Each row of a before or after table is a point. The points were changed in one or more steps. Then noise was added and the rows were shuffled. The steps act on how far a point lies along the listed directions, d1 being the first. What was done? A step turns or swaps two directions, mirrors them in a line or flattens them onto one, adds a multiple of one to another, or multiplies one. Angles are multiples of 10 degrees, from the lower direction toward the higher: turns from -170 to 170, lines from 10 to 170 but not 90. Use the fewest steps. Two steps may share a direction if one is a turn and the other turns, adds or multiplies; they go together, in the order done. Otherwise the lowest direction goes first.

Directions:
(1): [-39, 32]
(2): [32, 39]
Before:
[[73, -51],
[-59, -2],
[-68, -2],
[44, -29],
[-21, -77],
[-2, -4],
[-57, -22],
[-33, -34],
[-2, -46],
[60, -38],
[50, -10],
[-8, -78],
[1, 7],
[12, -34]]
After:
[[-47, -16],
[1, 0],
[0, -2],
[-59, -23],
[-1, -3],
[43, 17],
[28, 12],
[-31, -16],
[-39, -8],
[-61, -20],
[42, 13],
[-51, -18],
[-15, -6],
[41, 15]]
Steps: flatten d1 and d2 onto the line at 120 degrees

Directions:
(1): [-23, -56, 13]
(2): [52, -26, -21]
(3): [-25, -3, -57]
Before:
[[37, -4, 48],
[43, -33, -32],
[-22, 55, 18],
[38, -23, -29],
[45, -9, 83],
[25, 1, 0],
[19, -42, -29],
[-9, 13, -8],
[-13, 57, -1],
[67, 34, 46]]
After:
[[11, 26, -84],
[-10, 57, 5],
[-10, -9, -60],
[54, -32, -6],
[18, -1, -18],
[-2, 15, 10],
[-30, 53, 0],
[48, -22, -5],
[37, -40, 9],
[-30, -18, -88]]
Steps: multiply d3 by -1

Directions:
(1): [40, 41, -11, 41]
(2): [-44, 25, -50, 4]
(3): [-6, 52, 29, -39]
(4): [39, -5, -41, -44]
Before:
[[63, 36, -20, 38],
[31, -6, -18, 51],
[-7, -51, 10, 22],
[-22, -2, 28, 16],
[35, -14, 7, -40],
[-38, -32, 15, 28],
[-11, -9, 35, 41],
[-95, 6, -59, 38],
[-9, 46, 57, -16],
[-28, -19, 1, 60],
[-3, 45, 39, 17],
[-48, -24, -42, 15],
[2, 7, 3, -12]]
After:
[[28, 29, 13, -37],
[2, -43, 23, 25],
[-9, 12, 41, -34],
[-62, 33, -9, -20],
[40, 39, 9, 63],
[13, 8, -4, -35],
[-10, 22, 13, -49],
[52, 2, -33, -13],
[-3, 53, 12, -35],
[1, -13, -8, 5],
[-74, 63, -53, -43],
[51, -32, -37, -24],
[11, 55, 24, 22]]
Steps: turn d3 and d4 by 140 degrees

Directions:
(1): [-69, -7, 12, -42, -24, 16, 9, -51]
(2): [-10, 57, 2, 40, 5, 38, -56, -26]
(3): [-55, -2, -66, 36, 7, 7, 22, 32]
(4): [11, 46, -40, -27, 41, -46, 15, -40]
(5): [33, -12, -14, 47, -32, 16, 48, -56]
(6): [-24, -29, 15, 43, -8, -72, -34, -21]
Before:
[[-24, 19, -11, 43, -5, 4, 20, -41],
[-60, 27, -10, -23, -9, -21, 10, -17],
[-6, -14, 24, 30, -20, -31, -40, -18],
[-43, -36, 13, -2, 9, -37, -9, 92],
[-4, -13, 14, -21, -24, -4, 46, -26],
[15, -18, 31, 9, 33, -56, -40, 48],
[-22, -15, 72, 44, -35, -49, -95, -16],
[-10, -14, 41, -46, -40, 19, -13, -29],
[17, -5, 4, 36, -15, 38, -2, 26],
[30, -17, 19, -35, -1, 22, -1, 1],
[-56, 8, -2, -52, 37, -25, 18, 24]]
After:
[[6, -10, -22, 15, -6, -12, 49, 16],
[-20, -19, -28, -13, 2, 30, 18, 19],
[-13, -39, 72, -39, -3, -40, -23, 54],
[1, 12, 7, -38, 52, -39, 6, 47],
[-34, -16, 1, 38, -18, -29, -30, -9],
[26, 22, 9, 46, 2, -4, 9, -31],
[-77, -19, 11, 74, -27, -44, -75, 8],
[5, -5, 31, 3, -27, 43, -7, -4],
[13, 34, -8, 9, 14, -37, -6, 26],
[-51, -26, 34, -27, 9, -40, -29, 2],
[-24, -10, -49, 28, -15, 15, 12, 50]]
Steps: turn d1 and d3 by 150 degrees; multiply d1 by 0.7
